Every row gives one point. The points of each table are mixes of a few directions, plus a little noise. How many directions does each table use, and how many do they share? Where both have some left over, give the other angles between the two spaces (their principal angles), to ten degrees, smallest first.

First:
[[-34  10  55]
 [-20   1  -5]
 [-49   6  17]
 [ 72  -8 -22]
 [-36   4  11]
 [ 66 -13 -57]]
Second, 5 rows:
[[ -8 -71 -44]
 [  0   3   2]
 [ -1  -6  -4]
 [ -2 -15  -9]
 [ 10  90  55]]
Directions: first 2, second 1, shared 0; angles 50

First (6 x 6):
[[-31  40  16  -1 -19  26]
 [-21   8   1   6 -19 -36]
 [ 17 -28  -9  11   2   7]
 [-11   5   4  15 -25  43]
 [ 35 -28   3   3  95 -83]
 [  9   4 -15 -34 -32  42]]
Second:
[[ 10   5 -32 -47  26 -38]
 [ 10  24  34  -4  60  10]
 [  4 -37 -13  42   5 -13]
 [ -4   0 -12  -2 -34  43]
 [-13 -14  49  71 -22  10]
 [ -6  22 -26 -61 -35 -13]]
Directions: first 4, second 4, shared 3; angles 40

First, 9 rows:
[[ -3   2   5  -5   2  -4   9  -7]
 [-22   1 -32  -5 -43  -9  -4 -27]
 [ -7  -4 -20   2 -15  -6  -6 -10]
 [ 43 -21  31  20  95  -3   1  43]
 [ 23  -6  14  13  32  12 -13  33]
 [ -9  13   4  -7 -31  14  -3  -1]
 [  5  -1 -19  14 -26  19 -34  22]
 [ -9   2   2  -9   0 -11  17 -19]
 [-21  13  13 -24 -14 -13  34 -36]]
Second:
[[  6   8   9   3 -11  20 -14  20]
 [ 15   9  31   1  13  21  -3  28]
 [-16 -11 -33  -2  -9 -27   8 -33]
 [  9   9  26  -2   7  17   0  19]
 [ 11   6   9   9 -11  27 -23  31]
 [-14  20  15 -16 -35  12  10 -10]
 [ -4   1  18 -14  25 -19  33 -21]
 [ -6 -42 -75  21  21 -52 -10 -34]]
Directions: first 3, second 3, shared 3

First, 11 rows:
[[ 13  56  25 -30  19   5  -5  -1   8  -7  51]
 [ 12  44  -2 -13  14   9   1  18   6  18  45]
 [-26 -88  26  16 -28 -24  -5 -55 -12 -59 -95]
 [ 11  51  24 -27  17   4  -5  -2   8  -7  46]
 [  3  13   0  -4   4   3   0   5   2   5  13]
 [ -3 -16 -18  13  -5   1   4   9  -3  13 -12]
 [  2   1 -15   7   0   4   3  14   0  17   5]
 [ -6 -25  -9  12  -8  -3   2  -2  -4   0 -24]
 [  6  20 -11  -1   6   7   2  17   3  19  23]
 [ -4 -19 -10  11  -7  -1   2   1  -3   4 -17]
 [ -9 -37 -10  16 -12  -5   2  -6  -5  -3 -35]]
Second:
[[  8  12   9 -25 -28  44 -12  14  -1   9  51]
 [ -9 -15 -32  12 -55  60  -4  30   3  46  54]
 [ 10  21  -1  -4  24 -14   5   8  -1   9  -9]
 [-14  -4   7  18  27 -46   7 -29  10 -34 -19]
 [  4 -59 -71  30  -1 -11   3  45  -6 -13  31]
 [  8  -6  26 -23  -8   9  -7  -9 -11  -9 -29]
 [  0  10  17  -9   4  -3  -2 -11   1  -7  -4]
 [  1  21  30 -14  11  -9  -1 -21   1  -6 -22]
 [ -7   0  10   6  13 -22   4 -19   4 -15 -21]
 [ -3  18   6   7  12  -9   8  -6   2  22 -30]]
Directions: first 2, second 5, shared 2

First (8 x 14):
[[  1  -1 -23  36  -3  -1 -24 -40   8  19   3 -17  13 -12]
 [ 10   1  16 -11  -5 -12  15  22   0  -5 -13  -2   3  16]
 [  5 -48 -44  27  16 -17  35   5  18 -21  24  12  -3 -20]
 [ -5 -16 -24  13   7   5  -1 -14   5  -1  17   5   9 -24]
 [ -4  10 -34  74  15 -17 -31 -57  13   9  -4 -24 -95  46]
 [-15   0   9 -33   7  19   6  19 -10 -14  15  22  -5 -14]
 [ -6  11  41 -68  -7  19  16  49 -18 -12  -2  22  33 -12]
 [ 13  43  58 -38 -30   3 -17  16 -15  24 -39 -19  46  20]]
Second (11 x 14):
[[-35 -73  28  35   2   3  33  26  42   3  10  64 -44  27]
 [ 42  56 -22   0  -1 -27 -29 -19 -41 -10 -18  16  69   4]
 [-15 -15  56  15  17  -4  27  -7  20 -25 -68 -20  57  31]
 [ 16  31 -32 -22  -7   4 -22  -6 -22  10  25 -23 -12 -25]
 [  0  17   4 -18   3   9  -2  -9  -4  -3 -13 -51   9 -12]
 [-10 -26   9  17   0  -3  11  10  14   0   3  34 -11  13]
 [ -7  -1 -22 -21  -8  19  -6   6   1  17  38 -28 -54 -27]
 [ 35  41 -42  -3  -9 -18 -32  -7 -36   5  22  31  18  -9]
 [ -1 -10 -24  -1  -9   4  -6  11  -1  15  41  25 -43 -11]
 [-17   0  39 -13  12  14  17 -10  15 -14 -46 -72  24   1]
 [ -9 -20   6  11   0   0   8   8  11   2   6  23 -13   8]]
Directions: first 4, second 3, shared 0; angles 40, 60, 80

First (11 x 20):
[[ 24   4 -33  50  38  24  27  -6   9 -12  -6  -5  -5   1  32   4  15  51
   24  29]
 [-72  26  29 -22   0 -34 -52  15  12  38   3  -7  23 -30  -8 -25   8 -11
  -12  -9]
 [ 60  -7 -41   3   2  20  41 -29 -22 -17   2   0 -30  34   0  13 -15 -12
   14   9]
 [-28  -2  27 -11 -23  -3 -25  25   6   5  -4   9   9  -4   1  -4   0 -13
  -15 -14]
 [-59  69 -53 -41  28 -50 -42 -40 -12  64  16 -34  -7  -1   5 -52  -4 -52
   16  13]
 [ 20 -19  20 -45  12 -43  24 -49 -10  -6  20 -19  18 -29 -69  15  -9 -12
   -7 -17]
 [ 48 -19 -41 -11 -11  16  35 -18  -8 -38   2  -6 -12  32  17   8  -7 -26
    5  -3]
 [  3 -13 -31 -16 -23  11   4  10  11 -37  -3  -7   7  23  43  -8   6 -33
   -5 -11]
 [-19   4  18  30  -5  20 -18  35  10   8 -12  17  -1  -1  21  -1   7  25
   -2   6]
 [ 35 -37  60  -9  -6 -10  26 -13 -11 -10   7  13   6 -24 -73  38 -12  21
  -14 -16]
 [-15  -6  45  70 -12  49 -19  70  16   4 -25  40  -6   0  32  13  11  63
   -4  12]]
Second (8 x 20):
[[ 12  -4   3  -7  -9 -20  12 -22  -9   4  -3  -8 -15 -11  -2  -3   3 -25
   14  17]
 [ 29  16 -39  -5  28 -32   5 -32 -23  25 -28 -13 -10  22  28 -17  22   5
    6 -12]
 [-67 -16  51  23 -23  88 -33  95  53 -44  47  36  46 -10 -36  31 -39  44
  -37 -19]
 [ -1  -9  17  -4 -17  -5   8  -8   1  -6   8  -2  -9 -18 -12   4  -5 -23
   10  20]
 [-42 -24  59   7 -43  45  -8  45  33 -37  41  19  13 -35 -41  24 -33 -11
   -7  21]
 [  2  10 -20   4  20   4  -8   7  -2   7 -10   1   9  20  14  -4   7  25
  -10 -22]
 [ 31  21 -49  -3  38 -31   2 -30 -25  29 -33 -13  -6  32  34 -19  26  17
    1 -23]
 [ 36   5 -21 -14   6 -49  21 -54 -28  22 -22 -20 -28  -2  15 -15  18 -32
   23  18]]
Directions: first 5, second 2, shared 0; angles 40, 60

First, 9 rows:
[[ -3  -1   1  -1   1   1  -2   0   1   1   0  -2   1  -3   1  -2   0  -1
   -1  -2   1   1  -1   1   0  -1  -1   0   1   2  -2   2]
 [-27  -6  11 -16  10  13 -17   3   4  13   9 -20   9 -32  17 -19  -4  -6
  -13 -25  13  11  -7  12  -3 -18 -10  -8   6  19 -15  21]
 [ -3  -1   1  -2   1   1  -2   0   1   1   1  -2   1  -4   1  -2  -1  -1
   -2  -3   2   1  -1   1   0  -2  -1  -1   1   2  -2   2]
 [-19  -5   7 -10   6   9 -12   3   3   9   6 -14   6 -22  12 -13  -3  -4
   -8 -17   9   7  -5   8  -2 -12  -6  -5   4  13 -10  15]
 [ -9  -2   4  -6   4   4  -6   1   2   4   3  -7   3 -11   6  -7  -1  -2
   -4  -8   5   4  -2   4  -1  -6  -3  -3   2   7  -5   8]
 [  0   0  -1   1   0   0   0   0   0  -1   0   1   0   1  -1   1   0   1
    0   1   0   0   1   0   0   1   0   1   0  -1   1   0]
 [ 82  19 -33  45 -29 -40  50  -9 -11 -40 -27  60 -25  95 -50  57  11  18
   39  73 -38 -32  24 -36   8  54  29  23 -16 -56  43 -62]
 [-28  -7  12 -16  10  14 -18   3   4  14  10 -21   8 -33  18 -19  -4  -7
  -13 -25  13  11  -8  13  -3 -19 -10  -8   6  20 -15  22]
 [  7   2  -3   4  -2  -4   4  -1  -1  -3  -2   5  -3   8  -4   5   1   1
    3   6  -3  -3   2  -3   1   5   3   2  -1  -5   4  -5]]
Second, 10 rows:
[[  8  20 -18  17 -38 -10  -1  46  19 -47  21   8  28  18   0  37  14  14
    2  46 -37  11  -8   9  19  -8 -46  -2  42   0  50 -18]
 [-14   8  12 -10   1 -27   7 -18 -13  -1 -36   8 -23  -7  -2  15   2 -15
  -18   5  -4 -28   7  -6   1 -23  31  10 -17  29  -3 -10]
 [-12 -18  10   0   1 -29 -14 -16  -3   1 -32   9  -5 -25 -14   0  13 -23
  -31   3  -9 -18 -10  12  23 -35  54  16 -41  27 -13  -2]
 [-10  19  16  -7  -2  16  -4  -2   3   4  11  -1 -16  -6   1 -13  -8   6
   13 -22  16  -6  -1 -10 -17  18  -8  -5   1 -20  -3  -3]
 [  3  23   1   8  -8  32 -18  17  17  -5  32  -8 -23  14   0 -13   6   6
   20 -12  26  11  -6  -1 -36  24 -35 -38  47 -52  10  12]
 [  8 -17  -5  -5  14  13  -2 -10  -3  24   2  -5  13  -5   0 -15  -5   3
    4 -18  10   8   1   6   0  10   8   8 -20  -3 -17  12]
 [  1 -10   3   8   2  14   5   8   5  -2  30  -4  23  -7   5 -20 -15  15
   16  -7  -5  23  -7  -7  14  22 -19   4  -5 -11  -5  -4]
 [  4 -15 -14   7  -2 -32   5  -1  -6 -13 -27   5   4   6  -3  25  15 -16
  -26  33 -21  -6   2   9  19 -36  21   5   1  33   7  -1]
 [ 11  -1  -7 -19  12  24   1 -11  -5  34  -2  -5  11   1   3  -8  -8  11
   14 -28  17  -2  10   6 -14  20  -2  13 -20  -7 -11  12]
 [  1  -8   0   2  19  -1  21 -13 -14   6   1  -7 -12   9  12  -8 -14  -1
    6   0   8   8  11 -18  -8   8  -4 -11  12   4 -14   3]]
Directions: first 1, second 6, shared 0; angles 60

First (10 x 32):
[[ 23  40   0  25 -58  20  -8  50 -33  73 -95  55 -56  -8  31  42 -26   5
   41  71   7 -31 -14 -44  -3  32  60  51 -70 -61  58   5]
 [ -7  -5  -7   4  -7 -14  15   3 -10   1  -4  21 -16   3 -13  13   4   1
   -8  -9 -13 -10  -1 -25  17   7  -8 -14  16   6  26  -1]
 [-15   1   9  13   1 -16  11  -1  13   9  -3   8   2 -10   6  13  -5  -9
   -2  -4  -1  -6 -14  -2   5  -2  -5  -7  -4  -5  -4   5]
 [-15   5  23   6  -3   1  14   4  12  -5  30 -21  18   8  11   0  -6  -9
    7   4  -4 -19 -19  20  -4 -12  -2  -8 -10  15 -12  -2]
 [-35  -8   9  22  -3 -41  38   0  10   6   5  28 -10 -10  -7  32   0 -13
  -15 -23 -19 -22 -23 -26  28   2 -22 -34  19   9  19   5]
 [  4  -1   4  -1  33   0 -31 -23  36   2  -9 -23  32 -30  21 -18  -5  -8
   -1  -2  32  42   4  40 -25 -14   2  19 -17 -27 -65  12]
 [  7 -12 -17 -12  10  -2  -4 -10  -9 -16   5   4  -5   4 -20  -9  12   8
  -13 -17  -5  13  18 -10   7   3 -12  -8  27  10   7  -3]
 [ 30  -9 -21 -28  24  24 -38 -19  -3 -22   3 -25  14   1  -9 -37  11  14
   -5  -6  18  42  35  23 -20  -4   1  18  11  -2 -29  -3]
 [  5   8   0   4 -15   6   1  12 -11  12 -15  10 -13   3   4   8  -5   2
    9  15  -2 -11  -3 -10   1   7  12   9 -12  -7  17  -1]
 [  3 -18   1 -32  19  21   3 -17  -5 -60  82 -56  35  38 -25 -43  19   9
  -12 -27 -14   2  17  34  -6 -20 -26 -25  40  61 -17 -18]]
Second (11 x 32):
[[-12  -2  -9  -6   3  22  13 -15  25   2 -10   5  46 -31  20 -15 -18 -22
   -8 -11  -5 -11 -33  17 -57 -23 -28 -17 -25 -25  -9  23]
 [ -7   6  16  43  -5 -27 -10  23   6  32 -27  36 -23 -20  -5  26  11  -1
   -6  13  29  23   6 -18  31  22  25   6  -1 -20  -2  -1]
 [-11  -7   3 -12  17 -52  16 -24  -2 -12  10 -16 -38  18  -1  29  -6   8
    9 -18 -26 -11   7 -15  54   2  -8   5  27  22  -5  -6]
 [-20   1  14   8 -14 -10  30   8  -2  -1  20   3  -2  11   0  15  -4  -8
    2  -3 -21 -33 -22  -8  12  -3 -10 -20   3  19  21  -2]
 [ 13   7  19  19 -26  34 -11  42 -25  -3  31  -2   2  30 -20 -18  23  11
    0  26  18   1  14   5   3  12  29  -3   2  26  19 -23]
 [ 23 -13 -29 -70  34  16 -12 -53  -3 -49  24 -64  15  23   7 -34 -13  13
   11 -24 -28   2  19  31 -20 -25 -28  17  14  18 -28   1]
 [ 41  -1 -52 -53 -15  56 -10 -10 -37 -13 -31   4   0  11  -3 -30 -10  13
    7   4 -25 -14  13 -14 -50  -3 -11  14  -9 -15  45   6]
 [-24  -9   0 -27  19 -14  32 -38  24 -24  28 -32  24   1  18   1 -22 -15
    2 -30 -35 -31 -30  19 -13 -29 -42 -18   3  15 -17  13]
 [ 34   3  -3   6   5  -2 -45  15 -23   4 -13   0 -38  15 -20  -5  24  27
    4  20  31  47  52  -7  37  27  42  35  16   1  -8 -19]
 [-27   6  33  63   6 -20  -9  19  45  38 -16  33  27 -50  12  13   8 -25
  -18   7  50  34 -20  14  -7   3  13 -11 -22 -34 -40  12]
 [ -8   7  11  32 -23  -3   7  31  -8  24 -14  35 -14  -5  -7  17   7  -4
   -5  15  10  -6  -8 -21  12  15  15  -8  -6  -7  27  -3]]
Directions: first 4, second 5, shared 3; angles 60
